Rows are points. Examples show where two turns around zero, p and q, send a point. Write where each new point lands after one turn and then the other. Backwards means that the second turn is done in reverse. Each puzzle has new turns, and all numbers are rounded.
In the rows, zero is written as 128.

Turn p:
[131 146 161] -> [120 152 156]
[160 106 142] -> [167 141 134]
[129 110  72] -> [136  99  78]
[141 134 128] -> [132 141 123]
[ 79 144 138] -> [ 85 107 151]
Turn q:
[148 139 156] -> [156 150 133]
[137 140  75] -> [125  87  91]
[177  96 142] -> [172 109 164]
[ 96 131 128] -> [ 98 140 124]
[ 95 147 117] -> [ 98 138 105]
[116 115 149] -> [120 143 149]
Where do these land?
p, then q backwards: [107 103  57] -> [141 151  55]
p, then q: [113 134 151] -> [124 153 140]
q, then p: [113 117 155] -> [108 143 149]
p, then q: [119 147 143] -> [116 151 125]
p, then q: [164 155 133] -> [137 139  85]
q, then p backwards: [151 112 128] -> [125 102 139]

Turn p:
[143 129 186 148] -> [124  98 180 146]
[113 124 129 148] -> [136 129 126 152]
[150 156 153 163] -> [101 135 169 153]
[109 131  98  94] -> [125 129  84 106]
[146 117  92 135] -> [140 166 123 116]
[107 111 111  81] -> [142 111  87  96]
Turn q:
[111 128 134 101] -> [117 149 115 110]
[ 71  83 139 133] -> [100  96  77  96]
[150 139 100 147] -> [162 120 140 147]
[138 156 169 142] -> [ 93 135 147 162]
[147 151  98 150] -> [164 125 136 158]
[150 111 128  95] -> [132 142 151  95]
Where do these land?
q, then p: [142 126 166 146] -> [146 101 124 158]
q, then p: [145 142  81 108] -> [ 99 146 163 101]
q, then p: [126 176 164 133] -> [109 130 122 185]
p, then q: [117  95 133 112] -> [144 124 157 108]
p, then q: [107 122  73 120] -> [180 151 124 145]
q, then p: [130 106 152 149] -> [159 109 118 136]

Turn p:
[126 116 146 107 145 142] -> [161 127 133 134 125 143]
[111 114 138 225  85 134] -> [ 46 166  97 153 156 166]
[141 117 115 105 116 149] -> [135 110 124 121  96 138]
[151 162 138 101 152 144] -> [167 120 121  87 134 123]
[153 136 141 112 137 102] -> [151 134 114 126 128  95]
[105 134 126 103 113 130] -> [130 136 157 120 108 129]
[109 117  91 144 147  94] -> [104 102 150 154 150 102]
Turn q:
[112 121 115 125 141 119] -> [132 126 133 133 121 103]
[100  98 133 130 133 172] -> [106  86 150 121  98 129]
[159  99 103 119 103 114] -> [144 140 109 169 105 147]
[170 166 153 130 122 102] -> [145 156 105 119 175 154]
[127 118 111 108 149 152] -> [110 101 110 136 117 112]
[142 169 165 123 111  76] -> [169 172 116  95 163 142]
[107 107  76 143 117 169] -> [ 79 123 146 158  85 118]
[ 99 133 163 170 163 127] -> [131 108 180 106 163 113]
[135 141 134 104 113 121] -> [136 140 104 113 123 136]
Where do these land?
q, then p: [139 162  82 120 141 118] -> [100 121 156 118 161  97]
q, then p: [168 159 143 130 143 136] -> [142  87 146 126 154 141]
p, then q: [132 163 146 144 134 103] -> [137 138 107 120 151  93]
p, then q backwards: [139 152 141  98 139 110] -> [102 131 137 116 138  94]
p, then q backwards: [ 82  79 132 116 132 160] -> [151  81 135 169  94 136]
p, then q backwards: [138 150 120 155 134 121] -> [132 158 131 123 149 138]
p, then q: [ 88  80 130 140  81 165] -> [ 74 127 171  92 107 162]
p, then q backwards: [115  79 137  99 103 133] -> [129  82 102 134  92 124]
p, then q: [150 128 120 150 145 107] -> [138 129 136 152 132  97]

Turn p:
[166  94 103 123 171 119 140  98] -> [ 92 118  80  97 147 134  98 111]
[127 129 152 122 113 105 116 126] -> [133 134 135 132 104 115 138 105]
[108 150 147 113 128 146 111 130] -> [123 120 166 132 127 136 150 129]
[138 102 142 148 112 162 103 127] -> [151 133 145 112 112 167 105 122]
[162 201 105 171 155 113 123 170] -> [118 135 110 225 166 147 125 126]
[ 81 130 147 110  99 114 131 121] -> [140 122 153 118  96  94 156 141]
[118 112 131 132 130 125 137 145] -> [126 149 128 123 122 122 122 142]
[137  93 121 140 161 125 176  79] -> [100 102 103  92 137 100  73 134]
[ 99  85 131 101 121 142 116 126] -> [127 139 139  77 106 135 144 143]
[ 95 144 114 123  95 120 118 119] -> [151 107 130 134 108 118 160 146]
[177 169 115 124 124 138 135 167] -> [146 148 121 166 183 142 137 108]
Turn q:
[125 113 124 115 165 105 116 117] -> [132 134 124 121 116 102 160 103]
[105  37 130 118  88 143 130 123] -> [ 64 115 155 113 121 172 118  69]
[169 154 132 105 161 150 148 121] -> [177 159 149 133  99 119 124 142]
[111 127 145 135 104 126 114 105] -> [109 116 102 111 124 131 107 125]
[181 138 147 109 106 143 116 148] -> [162 145 131 110 121 179 130 149]
[107 145 108 126  78 121 122 135] -> [111 126  96 150 160 151 108 131]
[127 152  91 176 147 150 131 139] -> [148 114 155 136 174  94 112 146]
[106 134 146 111 171 118 127 145] -> [113 150 130 128 112  98 164 143]
[121 152 129 157 132  96 148 120] -> [136  92 111 150 125 104 130 145]
Where do these land?
q, then p: [105 225 126 125 106 116 133 122] -> [126 159  70 186 135 173 142 154]
p, then q: [153 134 103 112 120  68 138 116] -> [148 103 116 168 144 108 125  84]
q, then p: [122 112 119 132 158 125 143 111] -> [133 120 122 128 103 102 120 109]
p, then q: [135 118 129 115 107  90 117 142] -> [152 115 110 159 128 131 106 123]
q, then p: [143 121 106 113 133 132 125 118] -> [127 104 128 132 135 129 118 108]
q, then p: [129 168 164 115 143 154 108 132] -> [139 154 128 156 153 127 174 123]
p, then q backwards: [102  87 192 138 103 106 132 144] -> [137 122 152  95 179 172 149  93]
p, then q: [103 101 130 190 163 163 109 114] -> [ 85 155 134  81 172 161 120 146]
p, then q: [151 141 124 137 124 168 137 126] -> [142 141 152  93 120 116 139 128]
p, then q: [135  95 104 107 122 157 124 123] -> [139 177 144 137 121 137 131 119]
p, then q: [132 106 110 124 129 130 140 159] -> [148 151 126 145 144 119 134 147]

Turn p:
[136 133 143 119 175 171 116 150 121] -> [148  99  91 133 118 137  96 104 100]
[127 114  79 161 130 155 160 152 153] -> [163 121 127 146 113  64 128 155 122]
[ 93  91 164 130  98  75 122 106 143] -> [124 183 173  98 134 149 120 122 171]
[103 104 147 142  82 114 107  75 129] -> [115 182 171  96 112 143 156 117 127]
[133 108 106 119 116  91 119  88 160] -> [111 178 118 115 119 130 147 161 152]
[131 161 117 112 151 163 169 142 129] -> [107  96 110 158 133  95 101 125 104]
[123 160 146 134 158 111 106 129  87] -> [115  89 112  96 147 150 135  98 135]
[ 92 125 138 108  93 110  88 135 115] -> [138 161 146 123 169 155 150 101 130]
[176 126 109 117 141 144 157 153  99] -> [132  78 121 148 130 133 116 171 105]
[166 159 133 138 136 145 136 151 145] -> [127  92 111 167 104 125 130 124 136]
Turn q:
[120 168 144 145 112 122  82 138 121] -> [146 114  88 139 124 125 136  80 141]
[179  82 126  91 139 143 144 116 108] -> [145 164 141  89 135 153 105 172  99]
[139 119  99  89 158 116 126 146 152] -> [140 107 179 105 143 144 119 122 113]
[150 149  98 144 122 109 156 109  98] -> [124 177 143 114 130 109 130 119 163]
[131 148 130 128  81 123 162 114  95] -> [107 160  99 103 143  97 146 137 153]
[126 146 112 135 135 180 139 103  90] -> [164 163 119 156 153 113 142 157 145]
[ 66 102 124 119 175 115  88 156 100] -> [152  77 141 144 105 190 160 139 161]
[140 104 139 156 109 159 112 149 157] -> [141 109 111 140  95 101 110 138  92]
[161 107 134 119 124 126 129  96 198] -> [ 99 123 142 132 140 121  62 125  84]
[101 134 165 148 147 107 164 150 152] -> [ 77 118 141 152 110 132 165 117 107]
[ 95 150 136 135 106 108 106 131 135] -> [114  97 104 135 129 123 135 101 151]
Where do these land?
q, then p: [115 118 146  94 152 100 141 152 116] -> [122 130 143 140 130 119  85 121  88]
q, then p backwards: [102 165 118 104 167 200 119 124 161] -> [124 138  96 105  87 153 135 205 104]
p, then q backwards: [113 165  85  83 110 189 107 107 159] -> [149 173 199 163 124 168 156 124 144]
q, then p: [150 100 147 117 110 142 135 138 126] -> [135 113 128 137 167 139 136 137 112]
q, then p: [117 123 139 134 134 123 122 159  85] -> [115 127 146 165 122 109 121 154 113]
q, then p: [158 105 125 127 156 104 124 135 102] -> [109 126 134 166 122 144 134 107  98]
p, then q: [134 154 137 166 123  94 110 143 157] -> [ 86 123 146 138 134  98  94 130 106]
q, then p: [124  77 166 116 132 102 121 109  88] -> [153 136 121 175 147 100 135 111  78]
q, then p: [124 151 106 153 116 135 156 122 151] -> [117 132 137 104 132 128 130 117 176]
q, then p: [147 138 157 134 128  98 137 116  98] -> [ 96 134 117 143 139  98 140 111 105]
q, then p backwards: [124 112  81 179  81 121 135 104 165] -> [116 135 134 151 156 127 204 128 173]
